Every row gives one point. A path goes straight from each point to the next, and from the last back to the first. The post is the endless flat space through its rows: a point in 2 columns, a line in 3, a plane in 4, and so on, so that a path can go around it. How many times does the path go around the post? Going back the other way cancels.
In the rows, 128 means zero.

Post (1 x 2)
[[150 139]]
Path (28 x 2)
[[ 90 151]
 [116 143]
 [ 67  82]
 [198 123]
 [199 156]
 [145 162]
 [ 44 152]
 [111 103]
 [ 93 104]
 [149  92]
 [202 152]
 [179 193]
 [111 160]
 [106 118]
 [166 124]
 [209 149]
 [151 163]
 [170 199]
 [ 74 142]
 [123 119]
 [200 118]
 [249 163]
 [140 170]
 [ 85 138]
 [103  90]
 [165 127]
 [211 157]
 [130 166]]
Times around: 5

Post (5 x 6)
[[ 97 110 106 148 124 122]
 [115 165 158 152 183 105]
 [138 124 139 112  96 107]
 [122 116 123 139  66 135]
 [153 143 124 140 136 106]]
Path (28 x 6)
[[119 114 114 163 121  91]
 [  7 104 127 145 113 139]
 [102 149 108 154 100 165]
 [133 142 134 133  81 149]
 [ 89  84  90 123 149 118]
 [146 142 168 163  99 139]
 [171 191 177 152 145  96]
 [173 174 112 147 135  76]
 [153 148  90 134 123 115]
 [151 134 108 173  40 188]
 [ 82 121 160 149 131 128]
 [176 129 138 133  54 118]
 [156 113  85 184 113  92]
 [153 195 173 101 102  87]
 [103 157 153 129 171 103]
 [173 164 160 125 135 131]
 [ 59 147 230 158  80 168]
 [103  99  99 158 115 135]
 [150 154 167 163 125 105]
 [146 189 165 156 149  95]
 [134 145 108 154  68 142]
 [ 96 169 145 138 143  97]
 [ 57 130 156 127 126 138]
 [148  75  72 155  50 172]
 [ 86  63  97 145  98 120]
 [128 119 171 128 134  81]
 [148  68 102 117  15 150]
 [157  88  94 138 135  90]]
Times around: 4

Post (10 x 11)
[[137 130 131 170 147 163  93 111 148 178 130]
 [106 129 114 153 111  81 136  89 116  73  72]
 [138 164 148 106  73 123 123  90 163  73  91]
 [131 139 182 150 117 120 149  57 154  93 138]
 [119 117 143 143 182 171 127 121 120 148 143]
 [128 138 116 148  92 167  69 133 131 116 122]
 [154  77 106 155 109 178  75 158 118 142 110]
 [153 112 138 142 122 122 124 162 124 131 127]
 [ 83 117 144 165 137 111 133 130  99 156  69]
 [117 140 186 123 148 106 140  68 137 147 138]]
Path (26 x 11)
[[123  85 123 162 173 106  91 103 115 172 151]
 [148 102 114 165 107 156  92 100 142 118 154]
 [124 121 171 140 177 123 193  98 122 148 112]
 [ 91 118 154 155 146 128 114 129  83 181  92]
 [149 144 152 127  98 153  98 145 147 162 170]
 [121  73 113 152  85 173  95 110 136  90 116]
 [142  84 162 180 115 134 112  51 166 108  76]
 [125 171 140 196 182  97 126  95 132 150 109]
 [132 160 223  91  88 133 163 152 127 125 134]
 [162  92 135 163  96 146 107  85 126  67 106]
 [ 95 119 209  77 156 112  97  78 108 170 121]
 [106  93 156 122 118  99 124 166 118 147 107]
 [124 127 173  88 117  87 199  66 131 105 133]
 [107 156 147 135 100  88 124  60 121  96 122]
 [169 180 135 175 197 127 127 114 169 183 127]
 [160 119 112 228 130 134  83 108 137 124 150]
 [101 152 147 147 133 159 102  86  88 125 120]
 [126 166 132  85 154 106 194 198 107  98 126]
 [107 113 111 156  84 125 106 125 122  80 109]
 [137 164 162 139 100 135  93  52 190 123 116]
 [138 185 104 135 173 119 111 129 131 117  99]
 [169 163 105 222 163 131 139 249 105 201 137]
 [110 112 175  42 119 139 180 100 116  77  80]
 [103 123 125 132  72 154 161 142  93  43 102]
 [115 133 134 151  87 131  93 148  76 109 108]
 [138 191 191 118 189 139 112 123 171 244 143]]
Times around: 0
